Each row is a point. The last column is the point's height on a tilted bowl or saddle (a function of degree 2), plus a little noise. Along how many of its main directions does it bend up, bend down or stay straight?
In the rows, 128 means zero.

Points (15 x 4):
[[127 169 146 159]
 [158 134  35 158]
 [159 101 125 162]
 [177  95  78 175]
 [102 134 133 151]
 [144 151 170 150]
 [128 166 107 161]
 [112 123 146 148]
 [111 156 167 153]
 [108 177 158 168]
 [145 151 140 151]
 [ 99 113 154 154]
 [192 146  78 183]
 [156 128  66 153]
 [ 87 130 136 159]]
Directions: 2 up, 0 down, 1 straight

Points, 22 rows:
[[120 107 132 203 175]
 [146 138 136  75 151]
 [145 168 143 125 133]
 [145 100 141 116 142]
 [105 142  84 124 144]
 [ 61 110 107 159 158]
 [121 137  52 131 167]
 [195 167 128 150 161]
 [122  75 150 103 155]
 [118  98  79 114 153]
 [120 130 114 117 132]
 [ 97  46 193 137 201]
 [129 117 138 158 139]
 [139 130  68  60 187]
 [131 127 137 137 130]
 [150 121 173 170 157]
 [172 146 158 112 146]
 [193 139 122 116 156]
 [153  88 132 172 165]
 [161 136  99  97 150]
 [ 94 153 117 121 134]
 [195 112 169 156 175]]
Directions: 4 up, 0 down, 0 straight

Points (45 x 7):
[[131 203 129 138 126 164  89]
 [108 117 149 132 135 154 126]
 [122 142 111 142 107 167 120]
 [201 140  66 142 147  94  79]
 [107 184 162 163 130 127  91]
 [148  93 128  96  99 111 122]
 [128 172  96 202 120 158  57]
 [187 106  91 164 122 178  97]
 [124 145  93 140 102  98 115]
 [131  92 177 137  90 162 119]
 [123 129  60 158 142  64  91]
 [139 102 123 130 124 105 119]
 [111 151  70 155 105 117 101]
 [ 81  97  82 125 164 106  90]
 [110  61 115  78 114 185 134]
 [ 57 118 112 144 114 157 104]
 [107 128  80 159 112 144 104]
 [191 141  91 151 143 113  91]
 [142 132 111 106  90 173 130]
 [150  96  86 130 177 139  97]
 [132  93  73 100 206 102  60]
 [142  92 100 160 127 144 108]
 [126 154 163  83 119 110 111]
 [120 182 136 115  93 135 107]
 [154 141  81 184 168  99  73]
 [103 163 162 144 128  55 104]
 [201  79 130 157  80  89  80]
 [141 108 112 132 109 117 123]
 [ 87 143 124 139 102  91 114]
 [128 144  79 168 145 120  96]
 [155 170 126 164 156 150  91]
 [ 98 122 149 116 126 176 133]
 [131 116 211 161 113 136  90]
 [134  86 103 153 101 139 112]
 [139 118  90 140  88 116 115]
 [114 143 131 146 143 136 117]
 [132 159  51 147 118 128  96]
 [117 156 106 160 102 154 103]
 [  7  91 138 116 127 143  72]
 [107 104 159 102 199 111  79]
 [119  77 139 166 141 153 100]
 [108 153 130 108 130 133 127]
 [166 140  76 123  57  79  90]
 [142 201 142 128  75 133  76]
 [137 159 107 134 115 115 116]]
Directions: 0 up, 5 down, 1 straight

Points:
[[123 117  75 101 121 127 132 144 146]
 [127 162  96 183 151 155 157 142 160]
 [149 136 129 155  85 177  79 104 171]
 [120 177 121 172 148 172  95  91 177]
 [ 69  73 142  56 172  97 134 117 167]
 [101  92  90  79 138 143 162 138 154]
 [128  52  85 127 149 185 143 185 147]
 [111 124  58 118 110 100 165 177 176]
 [108 154 127 135 127 149  99 146 136]
 [144  77  89 111 105 172 188 132 167]
 [139 102 109 116 136 147 143 139 132]
 [ 93 112  68 116 118 141  53 113 154]
 [ 62 112 159 111 121 117 113 113 132]
 [174 142 132 150 105 112  98  90 164]
 [108 136 160 102 113  67 211  61 169]
 [128  78  58 148 102 134 148 142 153]
 [156 157 163 160 120 133 108 155 150]
 [152  98 134 109 109 115 140 144 140]
 [135 138 143 126  95 144 151 123 148]
 [105 125  80 143 187 219  98  74 160]
 [174  70 161 117 180 149 126 110 138]
 [182 118 104 125  99 128 123 149 155]
 [ 79 174 116 130 151 110 175  68 179]
 [130 152 108 119  80 157 138 119 166]
 [ 98 102 149 108 107 125 119 168 132]
 [113 145  99 151  69 123 170 130 165]
 [ 79 114 157 114 153  89 152 124 133]
 [ 83 121 148 179 114 110  89 139 136]
 [113 162  60 156 128 115 139 195 180]
 [142  99  61 194 185 147 122 161 145]
 [182 163 137 122 112  99 128 157 169]
 [114 161 160 151 129 142 122 160 143]
 [114 130  96  84 213  66 121 131 181]
 [119 184 145  79 153 128 140 118 171]
 [150 159  95 106 153 111 113 152 156]
 [123 117 157 193 129 136 123  62 168]
 [153 142  99 104 110 180 131 133 159]
 [120  95  74 148  82 108  97 120 152]
 [198  46 102 203 161  89 154 152 188]
 [126 109 117 129  69 115 114 146 141]
 [160 115  98 149 122  64 125 125 151]
 [189  87  89 124 125  88 139 136 166]
 [ 70  76 111 132 109  98 126 102 138]
 [139 135 172 125 120 182 144  57 188]
 [132 168 129 123 134 169 116 108 157]
 [ 89 104  92 153 228 171 162 183 168]
 [ 69  93 124 118  81 164 162  32 211]
 [101 177 132  99 139 137 134 100 161]
 [103 195  85 151 125 136 172 125 188]
 [110 128 114 144 113 197 102  95 158]
 [ 99 117 164 176 113  87 142 175 137]
 [101 108 139 124 100 122 151 104 134]
 [172 143 134 165  88 120  97 143 159]
 [ 77 111 165 106  85 109  55 126 148]
 [131  99  97 152 112 110 150 131 137]
 [ 96 108 122 114 125 239 124 127 156]
 [ 85  86 148 173 113 102 126 153 129]
 [154 113  90 151 135 146 129 100 140]
 [205 140 118  84 177 119 104 166 187]
 [133 117 114 171 141 166 158  89 150]
 [106  73 161 116 137  97  71 188 152]
 [178 124 121 142 115 100 120 143 148]
 [ 93 140 101 162  89 153 145 152 154]
 [151 137 144 184 116  95  94 162 148]
 [181 117 173 171  74 140  84 140 170]
 [146 130 155 177 107  61 184 138 154]
 [126 165  97 116 123 154 130 140 154]
 [193 135 117 152 117 106 143 169 169]
 [103 113  94 114 118 122 136 126 135]
 [101 113 138 150 129 149 185  87 152]
 [ 99 117  94 176 106  97 142  83 156]
 [111 122 170 180 199  84  86 119 152]
 [110 175  93 129 132 148 119 120 157]
 [126 102 149 149 137 148 160 131 129]
 [130 103 158 116  81 149  41 172 156]
 [145  87 160 133  83 124 133 119 139]]
Directions: 7 up, 0 down, 1 straight
